Each row is a point. To make a cloud, some directions were put in groups of two or more. Within a group, all points are equally far from the middle, so they leave a hole (a ring in 2 directions, a hollow ball in 3). The other directions are filled evenly. Then the cloud was stretched, turned, moved and blurred a little. Count the holes, and give their numbers of directions, smallest first.

Cloud (22 x 3):
[[-11.9 -22.3  -0.3]
 [ -3.1   1.5  22.5]
 [ 11.7 -17.6  14.7]
 [-21.1   3.2  -7.7]
 [ -9.1 -21.2  -7.4]
 [ 20.5  -5.0  17.6]
 [  9.8  -9.4 -20.2]
 [ -4.5   4.0 -19.6]
 [ 20.5  15.4 -10.5]
 [ 10.6  19.1   7.9]
 [ 13.1  -4.1 -21.0]
 [ 31.4   7.7   0.9]
 [ 28.8   7.7   8.5]
 [ -6.1 -23.6  -3.3]
 [  3.6  13.2  17.2]
 [  9.5  14.9 -15.1]
 [-17.8 -17.5   9.2]
 [ 17.4  18.9  -4.4]
 [-23.8  -7.6  -5.4]
 [ -1.1  19.9   1.5]
 [ 30.9  -3.2   6.7]
 [ 29.8  -9.6   1.5]]
Holes: 1 (3)

Cloud (21 x 3):
[[  7.0  -2.4  22.1]
 [ -6.0 -13.4  21.5]
 [  2.1  13.9  20.6]
 [  4.2   7.1 -28.9]
 [-11.5  -8.3 -28.1]
 [ -1.2  21.3  12.5]
 [-20.0  13.4 -17.9]
 [ 16.5  12.4  -1.4]
 [ -2.6  -0.1  27.0]
 [-14.7 -11.1 -24.8]
 [  9.1  19.4 -10.6]
 [-13.8  -7.3 -27.5]
 [ 14.4  14.7 -10.3]
 [ 10.2 -15.5   6.7]
 [-11.5 -17.8  15.4]
 [ 10.5  14.5 -18.7]
 [  7.3 -19.1   1.6]
 [  0.2 -22.4  -2.2]
 [ -7.5  24.1  -6.2]
 [ 18.3   2.9   4.3]
 [-12.2   8.5  25.2]]
Holes: 1 (3)

Cloud (27 x 4):
[[-22.8  -2.8   9.5   9.4]
 [-20.2  21.7  -5.2  11.1]
 [ 10.4   0.4  40.5  -6.6]
 [-10.2  26.5  26.8  -4.6]
 [-22.8   5.5 -13.2  12.4]
 [-19.1  10.8 -15.5  -4.3]
 [ -2.9  19.6  12.4  17.6]
 [  9.5  11.7  19.7   5.2]
 [-17.1  18.8 -14.6  19.4]
 [-14.2  17.6 -15.6  19.2]
 [-27.3  11.5   1.4  -6.3]
 [  2.1  -9.6  26.2  -9.6]
 [-18.7  -5.0  10.9  -8.1]
 [-22.5  -0.2 -24.2  23.0]
 [  6.4  -2.7  22.5 -18.8]
 [ -4.8  11.1  -1.8   0.5]
 [  4.8  -3.9  17.3  -4.7]
 [  7.8  20.2  18.1  10.6]
 [ -6.4  18.4  27.8   0.6]
 [-19.5   1.5 -27.8  11.2]
 [  7.6  20.2  20.6   6.8]
 [ -4.7  11.4  20.0 -26.1]
 [-11.0  -4.3   6.3 -12.6]
 [-12.4  16.9 -26.7   2.8]
 [ -8.8  14.1   3.1   1.4]
 [-14.8  -6.1   2.8  -0.9]
 [ -6.8   9.9  -8.2  18.7]]
Holes: 0

Cloud, 31 rows:
[[ 17.0  -0.8  21.6 -15.8]
 [ -0.2   0.5  -2.3 -25.9]
 [-27.2  -2.3  22.0  -4.7]
 [ 10.8   3.0   2.6 -21.2]
 [ -3.9 -12.0  25.1   6.4]
 [ -2.3  16.6  19.4  -6.3]
 [-24.3   9.0  20.3  -2.7]
 [-18.9  -1.3  -6.7  18.5]
 [  4.0 -25.7   9.7  12.0]
 [  2.2  13.4  22.7   6.7]
 [ 15.7  10.4 -11.5  19.1]
 [-15.6  23.6  -4.8 -11.8]
 [ -6.1 -25.5   7.6   6.3]
 [  4.1   8.7  16.6 -18.8]
 [ 13.0  12.5 -13.7  -2.5]
 [ 30.1  -6.5  -3.3 -10.9]
 [-23.3 -18.3   1.5   9.8]
 [ -8.0 -26.0   7.3  -9.6]
 [-10.9  12.4 -22.6  -3.1]
 [ 10.3 -22.0 -11.7  11.9]
 [-13.5 -20.0  12.3 -18.5]
 [-19.1  20.0  12.6  -5.7]
 [ 26.0   6.8   4.8 -13.5]
 [ 15.0 -20.6 -11.3  16.1]
 [-25.5  17.4  13.7  -3.8]
 [ -4.8  -3.4  20.7 -20.9]
 [ 18.6 -25.0  11.3  -7.5]
 [ 11.5 -18.9 -13.8  -3.8]
 [  3.1 -12.2   9.5  24.8]
 [-12.7  21.0  -2.2   7.1]
 [ 27.4  -7.8  12.7 -15.4]]
Holes: 1 (3)

Cloud (54 x 6):
[[  5.9  10.1   5.2   5.4 -15.1  17.2]
 [ 13.0  -4.5 -20.9 -10.7  28.0   8.0]
 [-25.4  15.8 -18.1  -4.8   4.2  -2.7]
 [ 17.8 -12.1  11.4 -15.8  11.6  17.0]
 [ 11.4  -7.4 -17.9  13.4 -11.9  -6.6]
 [-10.3  10.8  -3.3   7.0  27.4  11.1]
 [  7.0   1.5  -5.8 -13.3  29.2   5.7]
 [ 25.0  27.5  -6.2 -12.5  -9.4   5.8]
 [  4.0  -2.7 -37.4  14.4   2.9   9.0]
 [-14.0 -17.9   0.6   4.2   4.0  16.6]
 [ -3.6  29.2  -8.4  11.2  -7.4 -14.3]
 [-12.9  10.6   9.5  16.3  11.8 -23.0]
 [-12.6   5.5  18.5   2.3  24.1  -9.0]
 [ 11.7 -23.2  -2.7 -11.8 -19.7   8.4]
 [ 19.5  17.1  -5.6  -4.1  11.7 -19.6]
 [ 11.6 -14.1  -5.3  -8.9  26.8  -2.1]
 [-14.4 -11.6   6.9  22.4  19.5  -4.5]
 [ -5.0   5.3  22.7  -7.9   2.9   5.1]
 [ 17.8   4.0   4.2   4.0  22.6 -17.1]
 [  8.3  39.8  -8.1  -1.7   0.6 -14.7]
 [-27.0  23.2 -15.9  -5.1   1.0 -17.8]
 [  3.0 -14.9   4.2  -6.4 -27.2  -0.3]
 [  8.9  -4.3  -3.9   0.4 -30.7  -8.2]
 [ 12.0  10.4 -37.3  -5.6  -9.7 -12.4]
 [ 13.3   6.2 -11.1 -26.3  11.9  23.8]
 [ 15.3 -10.1  -3.0 -28.5  -3.1   5.8]
 [ 33.5 -14.3 -14.7  -9.9 -14.9  15.7]
 [  6.4  26.9   3.9   5.3  10.2 -21.5]
 [ -6.4  29.6  -0.5 -30.4   9.9  -4.5]
 [ 21.0 -23.9 -22.8  17.3   4.7   4.9]
 [ 25.0  24.4 -13.5  -0.7   4.8   3.8]
 [ 17.3   4.0   6.6 -10.7   4.4  27.3]
 [  8.7  28.2   6.7   0.6 -15.5  -6.2]
 [-13.8  -0.6 -19.4 -22.3  -8.8  -1.1]
 [ -1.4  15.1   5.1  17.3  -8.2 -20.0]
 [  1.8   0.8  -3.0  17.9 -14.7 -17.5]
 [ 23.5   1.4  -4.7  10.9  26.0   3.0]
 [ -0.6 -14.7  -1.3 -23.1   4.7 -16.2]
 [ 15.5 -21.5  -7.5  27.4  -9.7  10.6]
 [  6.9  -5.4 -30.9 -26.8  -7.8  23.5]
 [ 28.7  12.7  -5.5   5.9   2.1  24.8]
 [ 28.3  17.5 -10.5 -11.5  -4.2  26.9]
 [  5.0  18.1   3.4 -30.7   4.3   2.1]
 [-11.1   0.7  -8.8 -18.2 -21.7   2.4]
 [ 21.9 -26.7  -5.7 -16.8  -0.4  22.4]
 [ 11.0   5.2 -17.8 -12.3   6.0 -27.5]
 [  3.1   4.0  -2.3 -23.9  16.8 -19.3]
 [ -2.4 -11.4  -4.2  -9.9 -21.8   8.4]
 [  9.8 -13.2   7.1 -22.0  14.8  -1.3]
 [ 35.6   1.0  -0.8   2.8   3.6   5.6]
 [  5.8  -6.1  12.1  -6.7  30.2  -8.5]
 [ -4.8   4.0 -22.4   3.3  -5.1 -22.5]
 [ 10.6  15.8   3.1  17.7   0.9  -0.6]
 [  3.3  -8.1   9.7   9.5 -18.2  14.6]]
Holes: 2 (2, 2)

Cloud:
[[ -6.7   7.6  -0.8  -4.5 -44.0  -3.6  -0.7  31.8]
 [ -6.4 -11.2   9.6  15.5  11.6 -13.5  11.1  -9.6]
 [  5.3  -3.2 -42.0  -7.7 -18.2  -9.1   7.6  11.1]
 [  4.2  -2.0  25.7  -8.3  12.4 -16.6   9.4   5.1]
 [-18.0   0.2  22.3  23.0  -1.6 -17.0  11.6   4.4]
 [ -9.9 -22.6 -19.9   3.3 -10.8  17.6  -4.5  -7.9]
 [ 13.0 -24.6 -12.5 -24.0  -8.8  12.9  -1.2 -13.1]
 [  4.4   4.0  27.9   5.5   8.7  -2.7  22.9  -4.9]
 [ 10.3   1.5  32.2  11.6 -12.7  -5.3  21.7  12.6]
 [ 16.6  10.8 -32.8   6.6 -22.3  -4.4  21.9  18.3]
 [ 15.0 -17.1  -7.1  28.3 -24.2 -17.6  14.5  23.4]
 [ -9.6   3.1  -4.8  12.4   2.7  23.9  -6.8  12.2]
 [ 11.3  13.4 -10.0 -15.2 -31.6   5.3   4.4   4.4]
 [  2.4  12.0   9.9  -4.7  16.3  -5.4  25.9 -17.3]
 [  0.5  -0.1   5.1  11.5  17.4 -15.5   6.9  15.6]
 [ 14.3   5.9  -5.1   8.7  20.6 -18.8   6.5  13.0]
 [ -4.7 -10.7 -16.6   5.5  13.9  23.4 -12.3   3.1]
 [-41.8  12.9  -2.1 -15.7   1.9  -9.7   2.5   2.2]
 [-28.3  16.0  10.6  -6.0  10.4 -13.7  -6.0  18.3]
 [ 24.4  -1.6  13.6  -3.1 -32.1   4.3   2.4   7.2]
 [ -5.4  -9.7 -11.8  19.8  -0.5   7.7  11.2   4.1]
 [  4.2  -9.5  11.7  11.3 -29.1  13.3  11.2  18.2]
 [ -7.1 -28.7  -6.0 -11.8 -22.9  -3.4   7.2   4.8]
 [ 30.6   9.7  -0.5   0.4 -11.1  -2.1   3.3   3.8]
 [ 13.5  15.7   6.3   1.0   5.6  -8.2   8.8  29.1]
 [  2.8  12.2  20.8  -8.0  -9.7  -3.2  -5.1  22.9]
 [ 14.5 -12.0  -3.0  -2.2  20.6 -20.1   6.3   6.4]
 [ -5.5  -5.0  -8.8  15.6  -4.8  -3.4  -7.7  30.2]
 [  8.8 -23.2 -13.9   4.3 -45.2   3.8 -13.3  10.6]
 [ 16.3  11.0  -0.5  10.1   6.7  -2.3  -3.6  -0.3]
 [ 16.1  10.2  11.2 -15.6 -10.3   7.6   8.0  16.3]
 [ 21.4  -1.1   5.7 -14.0  -4.7  28.9   2.0   0.5]
 [  7.9  16.2  15.3 -11.1 -12.5  19.7  -0.7   2.9]
 [-12.7  13.7 -12.4 -12.2  29.7 -19.1  26.1   8.9]
 [  5.6 -14.9  14.7   8.9  15.6   1.7  10.5   1.5]
 [ -4.0   2.1 -15.3 -25.6   3.2  -8.5   4.2   0.9]
 [-25.9  -0.5  11.0  -9.2  -3.1 -33.8  22.8  -6.0]
 [ -1.3  -2.9  -4.5  -3.3  -0.4 -14.4 -12.0  12.7]
 [  1.8   6.7 -14.0  17.7   3.5  10.3 -12.3  12.4]
 [ 16.6   5.6 -15.2  -7.1  17.4  -2.0  -7.5   9.0]
 [  2.5  -2.8   4.6 -21.1 -31.2  13.4   6.2 -15.3]
 [  7.1  21.6 -13.0 -12.1 -19.0 -25.3   6.1   8.4]
 [  4.1  -6.1   4.1  23.8 -31.6 -17.7  -1.5  10.3]
 [-10.3  -7.3   3.7   9.2 -43.6  -3.3   8.4  16.0]
 [ 24.0  -5.3   3.9  -7.1 -29.0   1.5  19.7 -12.3]
 [  9.4  15.5 -15.0  -7.4 -27.3 -27.6  17.8   9.6]
 [ 21.7  17.9  -5.7  -0.8 -11.6 -19.6   3.9   6.7]
 [  6.4  23.9   8.5 -11.2   8.9   0.4  17.9  -3.1]
 [ 15.3  27.7   2.6  -4.7   6.9  -5.0  19.6   4.6]
 [  5.4 -13.7   0.3  22.4 -29.4  -5.7  -6.1  16.9]
 [ 17.6   1.5   2.8  12.1 -24.2  -3.2   4.6  28.0]
 [-12.1 -20.3  11.5  20.5 -27.6  10.5   2.7   1.8]
 [  7.3 -10.5  14.5  30.9 -27.4   2.7  -5.3  -4.8]
 [ -8.8  16.6  -3.8 -24.4   3.7  20.5 -10.1 -22.7]
 [ -2.7  -5.2 -32.0  -4.4   1.4 -17.0  -5.8  15.8]
 [-19.4   6.3  28.1  24.2  -0.9 -13.9  25.5  -9.3]
 [  7.6  -8.3 -12.4   8.9 -29.2 -33.7  12.6 -12.1]
 [ -0.8   5.7  -5.6 -21.0 -19.6 -14.3 -11.3  34.9]
 [  9.4  -0.6 -25.4 -19.4  -0.3 -30.4   6.8  28.0]
 [ -4.4   9.2 -17.8  19.5   3.4 -27.6   2.0  17.7]
 [ -6.0  26.1  25.2  14.9  -3.5 -18.2  23.4  18.7]
 [ -1.7  13.5 -15.0  -2.3 -30.2 -15.9  23.9   9.9]
 [  3.2 -19.0 -21.7   9.4   2.3 -25.6  19.3  -6.2]
 [ 18.7  13.5   4.9 -10.8 -14.6   4.1   3.6  17.6]
 [ 13.1   1.5  12.8 -16.0 -35.6   6.2   0.6  16.5]
 [  2.8 -20.0 -27.0 -13.8 -10.6  -9.1  -4.2  11.4]
 [ 15.6  28.3 -18.1   8.4 -21.7 -16.7  21.7  20.2]
 [-26.4   5.3 -11.3  15.5  -9.2 -21.2   8.7  23.0]
 [-27.5   3.9   2.2  10.3 -19.1 -23.2  27.9   0.3]
 [-14.5  -6.2  -2.0  15.3 -15.7  -7.7 -13.6  -1.8]
 [-23.2   9.8  -9.6   2.5  14.7  11.7   5.4   4.3]
 [  2.9  -1.9  11.2  -3.7   0.2   1.4  24.7 -34.6]
 [-12.7  17.9 -13.4  -5.7  12.8 -31.8   5.4   3.5]
 [  1.0 -14.7 -20.2  -3.8 -10.5   8.1  13.7 -15.0]
 [  2.1  25.2   7.1 -13.5   1.7  19.8  -4.6  -6.0]
 [  4.9  10.0   7.3 -26.5 -10.4  15.7 -16.0   2.9]
 [  8.3  -0.5 -19.7 -25.6   6.6  -6.4  11.2   1.1]
 [  6.0  12.6 -15.7 -21.2  14.5 -11.3   9.8  -4.7]]
Holes: 1 (4)
